Each row is a point. Each copy is the shape, with its points in the same order, stretched, turned, moved and blurred by noise. Say if it was mirrored as well.
In the rows, 128 means zero.

Shape (9 x 3):
[[136  96 163]
 [ 89 188 188]
 [148  91 111]
 [151 154 118]
 [113  94 127]
 [128 102 114]
 [161  84 148]
 [ 73 169 215]
 [141 105 159]]
Copy 1 (9 x 3):
[[155 106 125]
 [145 191 203]
 [137 126  78]
 [149 180 102]
 [111 107 112]
 [110 130 100]
 [168  94 103]
 [139 152 224]
 [154 118 130]]
Copy 1 is: only turned
Copy 2 (9 x 3):
[[135  94 154]
 [ 65 146 175]
 [164 105 117]
 [152 163 137]
 [130  93 112]
 [143 106 115]
 [156  91 147]
 [ 49 117 182]
 [141  98 149]]
Copy 2 is: only turned

Shape (9 x 6):
[[131 103 132 111 138 130]
 [ 87  85 175 110 135 170]
 [135 137 114 116  71 135]
 [ 91  86 144 112 156 182]
 [ 96 100 127 126 162 168]
 [108 125 151 156 136 197]
 [138 182 104  75 187 180]
 [134 141 167 163  97 113]
 [178 120 130 117  82 135]]
Copy 1 (9 x 6):
[[121  96 123 125 138 129]
 [ 77  75 179 127 126 175]
 [145 126 110  99  68 148]
 [ 79  86 151 149 146 188]
 [ 93 103 139 165 151 167]
 [105 149 176 138 133 194]
 [ 54 175  48 125 183 165]
 [152 153 181  99  98 110]
 [177 122 109  65 103 147]]
Copy 1 is: only turned
Copy 2 (9 x 6):
[[137  91 126 129 121 122]
 [131  27 145  99 130 153]
 [122 135 140 101  76 118]
 [122  28 125 130 125 162]
 [110  55 121 142 129 163]
 [129  75 141 121 118 202]
 [111 118  22 122 134 182]
 [148 148 181 103 127 142]
 [173 131 141 113  70 119]]
Copy 2 is: only turned
Copy 3 (9 x 6):
[[126 104 114 134 166 127]
 [113  99 133 105 194 185]
 [130  96  78 102  99 135]
 [116 122 108 141 201 190]
 [133 132 102 156 188 162]
 [113 124 114 148 134 200]
 [ 78 206  88 157 135 119]
 [118  80 152 121  89 130]
 [ 94  70  84 121 116 115]]
Copy 3 is: mirrored

Shape (12 x 9):
[[138 161 120 122 171 132 100 133  97]
 [ 81 164 130  91 133 195 124 153 110]
 [160 170 129 155  94 141 104 111  92]
 [157 166 113 204 132 129 141 146  82]
 [174 116  98  99 160 169 142 117 161]
 [173 108 129  96 118 137 140 142 109]
 [137 159 117 107 146 123 111 183 249]
 [173 172 140  94 128 141 129 129 109]
 [129  50 133 163 133 138 116 129 104]
 [170 155 137  96 157 136 138 128 125]
 [170 123  81 109 133 128 129 126  90]
 [ 53 175 131 112 156 121 135 135 173]]
Copy 1 (12 x 9):
[[174 152 136  72 115 137 138 132 102]
 [ 94 169 159  57 119 182 139 158  85]
 [156 168 116 113  59 157 117  95 109]
 [183  99 100 114  72 197 153 101  95]
 [115 145 124 111 182 156 110  96 169]
 [126 150 105 120 121 148 162 129 180]
 [116  76 162  81 135 131  40 182 187]
 [139 175 156 100  89 138 145 109 167]
 [147 124  60 156 153 151 138 154  93]
 [146 161 156  98 126 136 153 111 164]
 [135 155  73  92 117 143 160 101 148]
 [ 97  94 167  62 114 102 108 154  83]]
Copy 1 is: mirrored
Copy 2 (12 x 9):
[[150 104 157 148 118 125  83 127 106]
 [107  89 206 169  92 142 134 130  88]
 [146 173 151 118  95 135  99 174 132]
 [153 170 135 171 136 116  98 182  91]
 [154  96 101 136 162 169 146  87 150]
 [157 119 114  96 131 145 154 142 119]
 [ 44  41 108 111 163 122 118 114 166]
 [143 135 157  83 132 145 114 146 127]
 [172 109  93 175 100 101 166 125 117]
 [148 118 140 101 153 134 123 123 127]
 [163 129 109 117 121 169 111 131  93]
 [ 49  85 171 161 117  91 105  91  82]]
Copy 2 is: only turned
Copy 3 (12 x 9):
[[134 130  96 134 188 134 112 101 153]
 [ 89 158 106 161 126 132  64 138 128]
 [132 126 150 160 138 100 138  70 179]
 [180 154 146 189 158 124 143  81 155]
 [175 142 105  60 139 133  91 142 148]
 [145 147 106  88 129 101 131  99 115]
 [138 203 146  62 162 113 148 229 152]
 [126 167 121 100 145 110 120  77 167]
 [154  78 121 135 135 146 149 141  76]
 [142 162 104  83 155 133 119 101 154]
 [166 131  79 111 148  94 115  97 138]
 [ 86 169  90 141 150 161 148 182 150]]
Copy 3 is: only turned
